Each row is a point. Any point is a mix of the corners, with weights that add up to 1. It lies inside the corners' shape when no weight is negative. Is each point inside? If not, which corners have a negative weight?

Corners:
(1): [ 39 -23  54]
(2): [34 46 33]
(3): [-34 -60 -23]
(4): [ 10  32 -37]
Points:
[32 -8 39] => inside
[41 58 21] => outside (3)
[23 27 18] => inside
[-27 -51 -18] => inside
[33 14 37] => inside

Corners:
(1): [-12 -27  33 -22 -26  20  -3  20 -11  45  19]
(2): [-60 -27 -13  16  12  23 -20  28  26  25 -41]
(3): [ -6 -32  -1   8 -37 -11  35  17 -32  -1  12]
(4): [ 17  -1  22 -46  11  19  -8 -25 -41   2  11]
(5): [ -8   4 -29   0 -15  16  36  -6  -6 -22  -6]
(6): [-13 -14   7 -31  13  -3   8  29 -12  37 -12]
(7): [  0 -24  14 -22  -6  36  20   1   0 -15  15]
(8): [ 22   0  13  34   9  20   6  -5 -29 -21  15]
(9): [ 25  17  12 -12   4 -33   9 -23 -11 -36  12]
(10): [-12  17  15 -18 -12  -6 -22  45 -15  -5   9]
(11): [ 26  37  38   0  -5 -50  18  -5  -8 -51 -22]
(12): [ 13 -23 -22  25   6  59  -7  20   5  -8 -12]
Points:
[ -8   5   9 -15  -6   0  -6  29 -13   0   3] => inside
[ -7  -9  18 -24   7  14 -12  14   1   7  -4] => outside (3, 5, 8)
[  7   6  22 -17 -14  -9  12   8 -19 -10   9] => outside (2, 12)
[  0   4  -2   3   6  15   0   2  -1 -29  -5] => outside (1, 3, 6)
[ -2 -24  15   5  -2  18   0  -8  -7  -5  -1] => outside (5, 6, 10)
[-23 -13   7 -13 -23 -11  16  27  -4   5   0] => outside (4, 8, 12)
[-13 -13   6 -16  -7  10   4  14  -5   9  -4] => outside (8)
[ 11  14   9  -8  12  -3   2  -2 -10 -23  -9] => outside (1, 3)
[ -2   3   6 -18  -5  -8   5   4 -10  -5  -9] => outside (7, 8)

Corners:
(1): [  5 -22 -20 -30   0  12 -11  45  -4 -40  16  -5  11   2 -14   7   0 -13
  -4  -1]
(2): [-14 -14   4  -6 -11  20  23 -22  -2  13   5  23 -19   6  -8 -14   3  10
  -1  -1]
(3): [-13  13  10  12  -5   4  -6  -1  -3  18   5   5  15   7  -1  -3  -1   1
   7  12]
(4): [-11   3  -3   2 -17 -17 -19  -5 -19   4 -10  -7 -19  -2   4   7   2 -15
  -3  13]
(5): [ -8   5   3   6  18  17  -1  24  -5   4   3   1   2  16  10   8 -13   8
 -11 -14]
(6): [ 45   6  -9  -9  13  10  -2 -12  21  18  11   6  25 -11 -12  -8  11  -3
  -4 -16]
(7): [ 19   2  -5  23  -6  16  27 -11  14  10  -8  11  15  56   5 -13  -3   1
  16 -24]
(8): [-15 -28  15   4  -6 -19  -5 -18  -6  -8   8   9   5  26  -9   5   2 -14
  -5   1]
(9): [  8 -27  -5   9  -6  -9 -10  20   4   3   7  15 -19  -3 -11   1  -8 -11
  -2 -14]
(10): [-7  5 25  1 21  9 -9  1  1  1 -8  1 11 -1  5 -8 10  4  5 -1]
(11): [ 11   6  -5  -2  -3  10  -8  -7  -1   9  -3   3  15  -9   6  -7 -10  38
  -2   3]
(12): [-14 -10  -5   0  -4  16  -6  -8  -2   7   0   8  -3   2  -7 -23   4  -3
 -16   2]
(13): [-21   4  -5  -7  11   8  10 -21  42 -25  17   1 -29  28  12   0   4  -1
  -5   7]
(14): [ -2 -11  -6  15  25  -5   8 -20  -3   3   7  -2  26 -13  20 -18   0  -9
   2 -11]
(15): [-17 -10 -15 -13  18  17 -10   5  -4 -11   7  -1   0  10 -10   7 -10  -2
   3   3]
(16): [-21   7   5   2   5  12  -3 -22   0  -9  -4  15   5  -5   4  -5  -8  -7
  -8   5]
(17): [-17   5  -3  12  -7   9  -9 -24  -1  16  12  47   8   4   4  -3  19  -5
   3   1]
(18): [ -6   1  -8  -4  11 -60 -18  -4  -3   5   0  13  19  -5  -2   4  -1 -13
  -4   1]
(19): [-15 -18  -4  19  -7  -6   8  -4   7  11 -23   3  -2   5  10   5   4  -6
   2   3]
(20): [  3  -4  -9   0  -5   8  -5  -3  11  11   5  13  31   2  -1  -6 -12  -6
   5 -48]
(21): [ -9   9  -6  -1  -8  18  14 -30   1  13  15  13  18  -7 -50 -12  20  24
 -15 -14]
Points:
[ -2  -5  -3  -1   5   3  -8   8   2   0   6  12  22   5 -12  -1   2  -9
  -3  -9] => outside (2, 4, 11, 13, 14)
[ -4 -10  -9  -2   4  -4  -4  -2   2  -5   3   7   3   8   5   0  -6  -8
  -2  -5] => outside (3, 10, 21)
[  5  -1  -7  -1   7   6   2  -4   6   4   2   4  10   0  -4  -8   0   2
  -3 -13] => outside (3, 8, 17)
[-11   9   2  26   8   5   6 -14  15  14  -3  12  14   9  14 -13  -3  10
   4 -12] => outside (1, 2, 4, 6, 8, 15)
[ -3 -12  -9  -4   6   2   5   0   9 -10  11  14   5  10  -4   2   0 -11
  -2 -14] => outside (3, 4, 10, 11, 12)

Corners:
(1): [ 11   1  -2  19  -1  12 -45 -26  26   3   3 -24  -6   6 -35 -30  -2  46
  25 -30]
(2): [-22  -9   8   7 -48  -2   1 -18  10 -36  -4  26 -18 -25   9 -13  51   7
 -19   7]
(3): [  9  18  -8   2 -17  -6  16   7 -10 -40 -25  21   4 -21  -9 -32  26  -6
 -13  12]
(4): [-19 -14 -19 -22 -22   8  14  21 -12  17 -13  31   8  17  -5  23 -25  -6
  38   1]
(5): [-22  11  -3  -3  31  10 -36   9  -4  25  15 -25 -17  13  21 -49  15  20
  40 -32]
(6): [ 24 -22  -5   3 -12   0 -24   5 -29  -4 -45   8  -6 -14 -14  -8  36 -13
 -19  43]
(7): [-12  -2  -8 -20   0 -24   1  18 -16  24  -5  25 -16  28  27   8 -32   5
  -8 -11]
(8): [  0  17  -9 -30 -25  -6  10 -27   0 -23 -18  13  18  -2 -21 -18  37  -6
 -24  17]
(9): [-12 -23  22 -20  20  32 -29   7  41  17 -14 -42  12  -1   2 -29 -20  41
  29 -38]
(10): [ 17  -3  -1 -26 -14  18 -12   2  -4  25  27   2   4  14  26   2 -32  20
  40 -12]
(11): [-36 -19  -7 -19 -22  11  14  18  19  50  10  18  18 -14 -21   2 -37  -2
  -3  15]
(12): [  5   5  13  21 -42  -5  17 -10 -31 -21  15 -12  12  -9 -26 -20  24 -19
 -21  12]
(13): [-11   7 -12 -22 -21 -28   3  20  38  24   8  36  -4   3  -4   1 -11 -23
  34  10]
(14): [-32 -15  21 -23  15 -10   5   2  -7   4  19  41  -4  10  -4  18 -33  -9
   8 -17]
(15): [ 11   6 -17 -13 -28 -12  12   1 -21 -44   2  -8   2 -16 -21  -4  41 -14
 -32  14]
(16): [-10  -8  -1  -7   0   6  10  31   9  20  10  19  23  19  -6  26  -9   7
   1  11]
(17): [-18   8  -3 -16  14  -3  22  -1  12  32  -1 -29  -2  -1   1  13  -4  26
  36 -22]
(18): [ -9  -1 -26   1  -4  29  26   8   5  18  29  -2  -3   5   7  10 -15 -12
  16 -20]
(19): [ -3 -26 -14 -15 -15   3  38   8 -12  12   1  20  -7  10  -1  -2  22  10
  21  -7]
(20): [-34 -19   3  10  27  -7  -4 -11  16  -6  -7 -56  21  -5  -1 -51  12  32
  22 -19]
(21): [  0  -2  11   7 -33   1   6  -2  -4  -8  -4 -18 -28 -13 -35 -32  24  -3
 -26  60]
Points:
[ -1   5  -8  -3 -13  -4   7   1  -5  -5  -3  -1  -3  -1  -7 -12  18   2
   3   7] => outside (9, 11, 14)
[ -4  -6  -8 -20 -22  -1  17   8  -7   2  -8  26   7  -2  -1  14   4 -11
  -3   7] => outside (1, 5, 20, 21)
[-21 -11  -9  -9  29  13  -7   9   7  28  -9  -8  13  16  -2  -9 -14  28
  28 -31] => outside (2, 10, 12, 13, 15, 21)
[ -6  -4  -3  -6 -12  -2   1   4   0   5  -1   5  -3  -1  -5 -12  11   0
   8   4] => inside
[ -7  -6  -2 -10  -9   1  -1   7   7   8  -2   3   2   0  -8  -7  -1   4
   9   2] => inside
[-16  -6  -5 -10  -5   9   4  -4   4  12   1   4   4   4  -1 -13  -7  17
  18 -21] => outside (6, 13, 15, 16, 21)
[ -1  -1  -6  -7 -17  -1   3   1  -5   0  -1  12  -2  -1  -9  -4  10  -2
   1   7] => outside (9, 20)

Corners:
(1): [-20 -12   6  -3  15  29  31  35 -18   3 -27  -7 -25 -26   3 -15  -2  12
  -8 -25]
(2): [ 21 -26  13 -11   9   9  33 -13   9  28 -13 -53  13   4  14   4 -23  -9
  23 -36]
(3): [  0  15 -11 -42  17  -1  35  -1  10  22  -5 -43  11  13 -37  -9   3 -12
   8 -29]
(4): [-21   8 -15 -11 -13  20  -8   3  14  15 -38  11 -26  20 -15 -23 -12   1
  39 -20]
(5): [-20  -3 -20  14   2 -18 -44  -2  12 -48  29  22 -17  -6  11  33  -8  -9
  -7 -16]
(6): [ 46 -35 -11  14  17 -48  18  39  -2 -42  -3 -20 -13 -14 -23  -2  25  23
  -6 -22]
(7): [-30 -24   6  24 -13 -19 -21   2 -36   6  16  16  38  39  12  24   4  17
 -53  31]
(8): [-20   3  -5  14 -23  24  12  21   0  -4 -13 -35 -22  27 -13  17 -14 -10
 -38  -8]
(9): [-14 -19   4  20  26  17  10  17 -18  15 -33  -5  23   4 -12 -12  18 -15
  21 -24]
(10): [ -3  17  26 -16  -1 -20 -27  15 -12   4  20 -45   1 -10 -33  36  27  21
 -38  23]
(11): [-21 -39  10 -26  20  10 -30   7 -12  -2   2  26  16 -12 -23 -19  -7 -15
  19  10]
(12): [ 36   0   9 -12  25 -50  10  24  48 -17  18 -10   6  19  21 -15 -53  18
  13   8]
(13): [  5 -20 -18  32 -34 -50 -46 -10  14   7  10  21  37 -22  -6  15  16 -30
 -28  -8]
(14): [-18  16  15   2  -6 -31 -26 -33 -35  21  29 -22  27  38 -40  -5   1 -49
 -26   2]
(15): [-39 -13  33  17 -60 -33  -2   1   2  18  -4 -22   3  12   6  37  24   8
 -23  46]
(16): [-44 -46  -8  41 -17  24 -35 -35  27 -47  10  26  -7 -14 -57 -27 -17   1
 -11  -3]
(17): [ 15  -9 -39  12  37 -38 -41  -9   7  25  48  14 -17 -17   7  18   3 -16
   7  57]
(18): [ 41  14  21 -29  52  12 -13  24  -5 -31 -23   4 -25 -20 -11  13  19  -7
   2 -20]
(19): [-37 -33  19  36   5  43  20 -37  -4  -2  26  37  14 -25 -38  25 -45  22
  25  56]
(20): [ 21 -15  -9  13  10 -17 -23 -32  -2   6  -8 -22  30 -14 -39  39 -32   3
 -36  35]
(21): [ 19  13 -40 -39 -23  11  -3  -8  -2 -31 -29 -37  17  15  11   7  -8  34
  -7 -14]
Points:
[  6   2  -1  -3   5 -14  -6   7   2  -2  -5 -20   0   7  -9   8   4  -4
 -12  -8] => outside (11, 19)
[-13  -4   7  -3  -3  13  14  -4   1   2 -16  -6  10  10   2  -4  -9  -1
   7 -27] => outside (6, 8, 10, 11, 17, 20)
[ 11  -8   0  -4  10 -10  -3   8   2 -13  -3  -8   2   0  -8   6  -4   6
  -5  -2] => inside
[ -3 -11  -5   4   3  -2  -6  -3  -1  -3  -2  -4   5   1 -11   6  -8  -3
  -5   1] => outside (10)
[-13 -21   4   8   8 -11  -5   3   1   2  12   0   2   2 -14   2 -10  -1
   0  14] => outside (13, 18, 21)
[ -6  -4  -7   9  -9 -19  -3   3  -2  -2  12 -12  12   4 -10   9   4  10
 -19  18] => outside (2, 4, 5, 11, 18, 20)

Corners:
(1): [ 26  -4 -10 -55 -27  25  -8  40 -34 -22 -16 -28  -7  -7   0 -16  -7  -1
   8 -18]
(2): [-10  20  -4 -16  10  36 -21  16   7 -12 -38 -14  30  -4   5  -6 -24 -28
  16  -4]
(3): [-12 -12 -16 -23   5  20 -11  13 -60   4 -20 -22   5 -13   7  13   3  10
   4 -12]
(4): [  0   9  14  18  21 -21  35 -36  24  34   0   0  -8  13   2   2   8 -54
  -4  35]
(5): [ 15  -1  11  50  29  -3  15 -31  20  30  -3 -14  -2  12  38  18  16 -19
 -21  11]
(6): [ 10  21  -4   6 -14  35  -2  27   9  21 -12  21  -7  10  -5  -3  -1   0
  19  -6]
(7): [ 21   3 -12  28  19  -8  29 -42  20  20   0  15  41  24  -7 -11  35 -10
 -25  52]
(8): [ 11 -13  11  49  25  14  22 -47  41  44  14  25   1  -9 -12 -10  24 -24
 -44  45]
(9): [ -5  -6  -7 -13  -1 -10 -24  33 -38  -5  20 -34   2 -18  -1 -14 -19  16
  -3 -17]
(10): [ 14   2  -3  -6 -15   2 -27  -6 -22   3 -17  12  24  -1  -5  -8   0 -24
 -17 -21]
(11): [-20  -9 -12 -22  24 -17  -8  23  10  42   1  23   6   5 -10  26  -1   7
 -24   5]
(12): [-36 -19 -14 -26 -31 -11 -27  20 -21   6 -38 -43  -9 -10  32   8   2   5
   0 -16]
(13): [ -7 -34   5   9  21 -27 -25   4   5  15   2  -8 -19  10 -20  26 -35  21
 -35  -6]
(14): [ 22   4   8 -12   2  22   4 -10  -9  16 -21  19  12   0  22 -30   2  -1
  25  15]
(15): [ -1   5  -7 -24  -4  -9 -43   4 -14  26  16 -21 -15 -10   6  25  -7  -4
 -10  10]
(16): [ 10  23 -46 -10 -10  43   3 -16   5  10 -12  23   2  16  19 -15   6 -15
  -7   7]
(17): [ -3 -12 -11  -9   2   0 -20  27  -6 -16   6   3  -6 -21   0  22   5  -5
  21 -20]
(18): [  2   1  30  57  24  -9  -5 -18  -7   6  20  14   2  18  16  -7   7 -18
 -45  55]
(19): [-18   2 -16 -45 -38  18  -3  15 -36 -12  15 -18  11 -29  -1  18 -29   7
   3 -11]
(20): [  4   4   3 -20   7  -4  -6  -2 -13   8  -1   3 -34 -18 -16  11   1  13
 -17 -13]
(21): [  5   5  26  18  16  32  -2 -40  10   0  15  19  20  35  12 -12  28 -32
  -5  31]
Points:
[  7   3  -4   9  -1   7   3  -5   7  11   0 -10   0  -1   9  -5  -2 -14
  -3  18] => outside (3, 10, 11, 20, 21)
[  3   1  -3  -7   2   9  -6  -2  -9   8  -4  -3   4  -4   7  -1   5 -11
  -5   7] => outside (6, 13)
[ 2 -1 -7 -6  0  9 -7  0 -7  8 -4 -1  4  1  6  1  2 -3 -9  5] => outside (4)
[ -3  -3  -6   5   8   3  -8   0  -8  12  -6   5  12   9   3   2  -2   7
 -17   4] => outside (1, 4, 8, 15, 17)
[ -1  -4  -8 -10  -5   9 -13   9 -10   7  -9  -6   4  -1   8   1  -2  -1
  -3   0] => outside (4, 20)
[ -1   2  -1   6   8  10  -2 -11   6  17  -5   8   6   4   5   5   4 -13
 -10  13] => outside (1, 9)

Corners:
(1): [-35 -19  -9 -41  -8 -26  -9  -5  52   1  19   6   0  -3  19 -29  22 -20
 -22  -9]
(2): [-12 -14  29  -7  31  21  -9 -12  28  -1  -9  -5 -46 -36   4  16 -11  15
 -37  -5]
(3): [ -7  20  34  -8 -26 -16 -17  -7 -33 -30 -35 -14  -8  -9 -13   8   3   2
  -5 -22]
(4): [-43 -20  -3 -21  21  13   3  -4 -26  -7 -48  11  -5  -2 -13  -7 -49 -60
  28  -8]
(5): [  4  11  -1  13 -28   8  -8  -8 -20  17  12 -30  -4   1  16   0 -29  -4
 -20  -4]
(6): [ 10  32 -12  11  10  -5  -4   0  15  10  26 -20 -25   2  15  20  25  -6
  13 -13]
(7): [-22  -7  19   4 -38   5   7   6  15  17   0  28 -50  23 -10 -16 -14  -1
   2  17]
(8): [  2  -8  -4 -30  41 -34 -12  -5   9  23   8   1 -13 -10  -2  -7 -26  16
  38  18]
(9): [ 31  -5   1 -28   0  21 -11   6   8   2 -17  13  10   7  -4  23   7  17
 -19  -4]
(10): [  1  17   7  -9  10  14   4 -27 -42 -16  -7  20  10 -25  15  29 -23  -6
  32   3]
(11): [ 18 -15 -28  43  -6 -16  18  17 -15 -10  19   7 -12 -26  39  -4  -1 -10
 -23 -14]
(12): [  8  14  -1   4  23 -21  10  22 -18  19  -9 -10   7   2  13   2  22  44
  26  18]
(13): [  9   3 -28  26 -24 -20  -2  19   5   3  17 -15 -32   1   3   7   5 -12
 -17  30]
(14): [ -3  44  -3  19  19  -5  15   0 -13 -48  19  -2 -15  40 -26 -19  32  -3
  20  24]
(15): [ 20  -1   4  -7   4  -3  27 -12 -11   1  10 -34 -15  17  17 -12   8 -11
 -23  -7]
(16): [ -5 -27 -12  28 -31 -18   4  -7  -5  13   1  25  13  15  20  21   4 -19
  -9  12]
(17): [-12 -20  -9  22 -24 -10  10 -24  12   7  14 -11 -22   6 -29  -4 -12  20
   4  -3]
(18): [-29 -22 -20  -6 -37 -20 -17  15 -17  48  -1   7 -29   9  -7 -12  -6   4
   2 -13]
(19): [-10 -11 -20  -5 -32   0 -17  -4   1  -8 -30  18  -4  10  32   0   8 -19
   6  -2]
(20): [  3  -7  10  -9 -14  -6 -25  22  25  -1   8  -5 -15  28  28  31  -5  -2
 -29  25]
(21): [ -7   1 -17 -11  29 -18  12 -15  43 -18   1 -11 -44  32  18  -5  -6  29
 -26 -12]
Points:
[-12 -12   1 -16  12  -1   3  -7   9   2 -10  10 -14  11   2  -1  -8   9
   3   5] => outside (3, 5, 6, 11, 13)
[ -8   0  -1  -6  -1  -9  -1  -5   0   3  -2  -1 -15   6  -4  -3  -1   3
   5   2] => outside (11, 20)
[ -2   0  -2   2  -2  -5   0  -5   1  -6  -1  -2 -12   2   9   4  -3  -1
  -2   1] => outside (18)
[ -6  -9  -3  -3  -2  -6   0  -4   1  10  -4  -1 -14  -5   7   1  -7   0
  -2  -3] => outside (14, 20)
[-11  -2   3  -7   8 -14   1  -4   6   1   2  -2 -20   7   2   2  -3   2
   4   7] => outside (5, 9, 11, 19)
[ 13  11 -12   7  15 -18  -1  -2  11   0  25 -18  -4  -1  43   8  10   4
 -14  12] => outside (3, 4, 7, 9, 17, 18)
[ -7  -6  -5  -1  -8 -10  -2   1   6   5   0  -2 -17   9   5  -2   1   0
  -5   0] => outside (10)

Corners:
(1): [ 21 -12 -10  23  13 -60  26  14  16 -15  36  17 -13  13  -5 -21 -14  19
  18 -17]
(2): [ 15 -31 -21   1  14   9 -43  -7  25  36 -11 -18  -1  10 -31  29 -33 -23
  19 -12]
(3): [ -9   1  19  -1  15 -16 -20  -6 -10 -17   4 -11   2  16 -12 -17 -15 -12
   4   2]
(4): [-17  -6 -10  -6   6   6  -3 -13  17   0  -2 -15  28  16  -8  -2 -17 -11
  25  15]
(5): [ 13   3 -10  -9   6 -26   8 -11  12  23  10  -4   2   1  10  23 -12  46
 -23   7]
(6): [ 14 -12  23  48 -31   5  22  12  15   8 -10  10 -20  13   4  -5   5   1
   1 -31]
(7): [ -1   9  -9  -9  10   4  -7 -12  11  -8   4 -24 -21  11  27  24   6   7
   8 -17]
(8): [ 14  -2  -8  17   8  -8  16   6  18  -3   6  -7  13  -4   2 -16  -6  25
  18  -1]
(9): [ -4  -4 -15  -2   9  -1  13  -2  -3 -23  -7  16 -25  28  -3  -4  -1  18
  -5   2]
(10): [-41  15   4  -4 -23  26   7 -17  12  47 -15 -39 -10  13  14  -2 -10  37
 -11 -14]
(11): [  2 -33   5  19 -18 -24  -8   1  16   0   1  22  -1 -14 -21 -22   4 -15
   8 -16]
(12): [-22  -1  -3  30 -11  11   1 -18  10  39 -13 -21  17 -16  -4 -16  -8  -5
  18  13]
(13): [  2   2 -26 -16  11 -10 -10   7 -16  -9  -9  -5 -23  17 -15   7   2 -11
  14  18]
(14): [-15 -16  -1 -13  -2  13  -9  -6  -2 -12   7  -7   9   8  -4  -8   6  -6
  31  52]
(15): [-32 -33  -6   7  11  17  -3  -4 -27 -20  -6   7  48 -14   9  -9  10  -3
   5  -7]
(16): [-12  18  17   5 -28  16 -38  -7 -28 -20   1  19  23 -12 -18  -7 -58  -4
   5   7]
(17): [  3   8 -18   0   0  20  12   2 -34  -5  -8  -6 -15 -13  -7  19 -48 -12
  -3 -10]
(18): [ 26  -2  -4   6   0  -5   5 -10   0  -4  -4   7 -15  -3 -19 -11   1  -9
  25 -24]
(19): [ 11 -29  -7  -3  13 -30   1   2  17  14  -9  -1 -16  12  17 -16  16  -4
   3  -6]
(20): [  2  18  -6  -3 -21  18  -6   4 -15 -20   7  23 -10  20  -2 -16   1   3
 -18 -13]
(21): [-35  17  12  -9  11  12  -1  12 -30 -18   0  21  -1  -5   8  -7  21  20
  -3 -20]
Points:
[-3 -6 -2  4  1 -2 -1 -4  5  1  1 -1 -1  5  0 -4 -6  6  7 -7] => outside (13)
[-10  -9  -3  -1   6  -9 -16  -6   9   5   4 -10  14   1  -5  -5 -11   2
  17   8] => outside (6, 9, 17, 18, 20)
[ -8  -4  -4   1   1   3  -2  -2  -6  -7   1   1   6   4  -3   0 -10   7
   4  -3] => outside (12, 19)
[ -1  -2  -3   5   3 -10  -1   1 -14 -13   3  12   2  -4  -6 -16  -4   0
   6   5] => outside (2, 4, 6, 7, 10)

Corners:
(1): [ 48 -14  -6  32   8  34 -17 -25 -29 -44  -8 -38  19 -32  34  12   6  12
 -26  22]
(2): [-12   7 -24  -6 -29 -26  21  46  27 -22  36  41 -22  19  49 -18  -2 -22
  41 -28]
(3): [ 29   7 -13   5  -9 -31 -17   0 -18  12 -24  32  51  20  52 -11  -2  38
  40 -35]
(4): [-11 -18 -34  24   5 -29   5 -40  -7  22 -15  15  25   3 -23  40  31  32
  41  17]
(5): [ 10  -8  -8 -17  30  11   0   8  38   6  32  17 -40  12  18  33  22 -17
  -1 -27]
(6): [ 32  25   8  20  13  21 -25  41  -5  -5 -19 -26  11  24  12 -23  47 -40
 -48 -22]
(7): [  2 -22  -5   1  26 -20 -31 -36  22  14 -28  -1  28 -25 -30  -2  22  26
 -30  -7]
(8): [-28   3  23   3 -14  31  10  21  25 -19  35 -11 -19   7 -22  48 -33 -21
  -1 -33]
(9): [ 23 -10  -4  44  21  29 -14 -10 -21  33 -10 -12 -12 -21  -9   7  38 -27
  -5  17]
(10): [-10  26 -11 -40 -29 -24   1 -15  18   5  30  44  -4  36  36 -13   3   2
  -8   6]
(11): [  6  26  -6  -7  17 -46  24  33   4   6  15  29  18  12   5   4 -17 -33
  24   9]
(12): [ 43  17  14  43 -30   7  21  18 -20 -30   0 -13   4  -7 -23 -10 -22  -4
  -8  -9]
(13): [ 22  -8  24  -8  31  29   6  26  25   7 -19  -4 -34  -1  12   6  29 -22
 -13   4]
(14): [ 12 -21  39 -20 -26 -29  -4  27  12   3  19  18 -35 -22 -17  14  20 -46
 -20  28]
(15): [  1  14  13   2  23 -14   1 -30 -30 -11 -40   2  19  15 -31  -8  -4   4
   7 -14]
(16): [-32 -23 -11 -25  -2 -17  22 -30  27   1   8  11 -16  -5 -28  60  26 -43
 -36   6]
(17): [  8 -20 -32 -26  15 -45   0 -27  -6  15   1  44  53  38  30  -5  -2  -6
  45   3]
(18): [-15 -11  -2  40  16 -19  -4 -22 -13  17 -11  18 -29  37   9 -14   9 -29
  -5   1]
(19): [ -6 -25  32  -6  15 -10  36   4  -2   6  20   6   0  -8 -14  34  22 -27
  -5  15]
(20): [ 27 -24 -11 -18  14  26 -12  19  -5 -34 -17  30   1 -22  32   5  -6  31
 -24  15]
(21): [-23  12 -42 -33  12  -8 -16  26  33  34  -1  -4 -12  19 -10   3   6  16
  -8 -30]
Points:
[ -3   4   7  14  -9  -2   4  12  12   1  24  -5 -15  -1 -16  10   8 -24
 -12  -4] => outside (3, 13, 15, 16, 17, 20)
[ -1   6  -5  -8  -8 -11   3   4   7  -6  12  13  -7  12   9  10   6  -8
  -7  -6] => outside (7, 9, 13, 17)
[  0   1 -14  -3   3 -16   8   0   0  -3   7  20  11  20  17  10  -1  -1
  13 -10] => outside (7, 9, 13, 14)
[ 16  -6  -8   4  12 -18   7 -24  -2   0  -5   9  28  -2   5   5  12   5
  13   1] => outside (6, 8, 14, 18, 20, 21)
[ -1  -5  -3  27  -4 -14  10 -22 -10  -1   7   0  23   4  -1  17   8 -18
   0   0] => outside (5, 13, 14, 15, 20, 21)
[ -1  -8 -22 -20  13 -27  -9  -8  15  15  -4  24   5  15  13  10  17  -2
  -6   4] => outside (2, 8, 9, 12, 15, 19)
[  5  -2 -10   6  10  -4   0  -2   2   3  -3   6   5   7   3   7  10  -5
   0  -6] => outside (14)
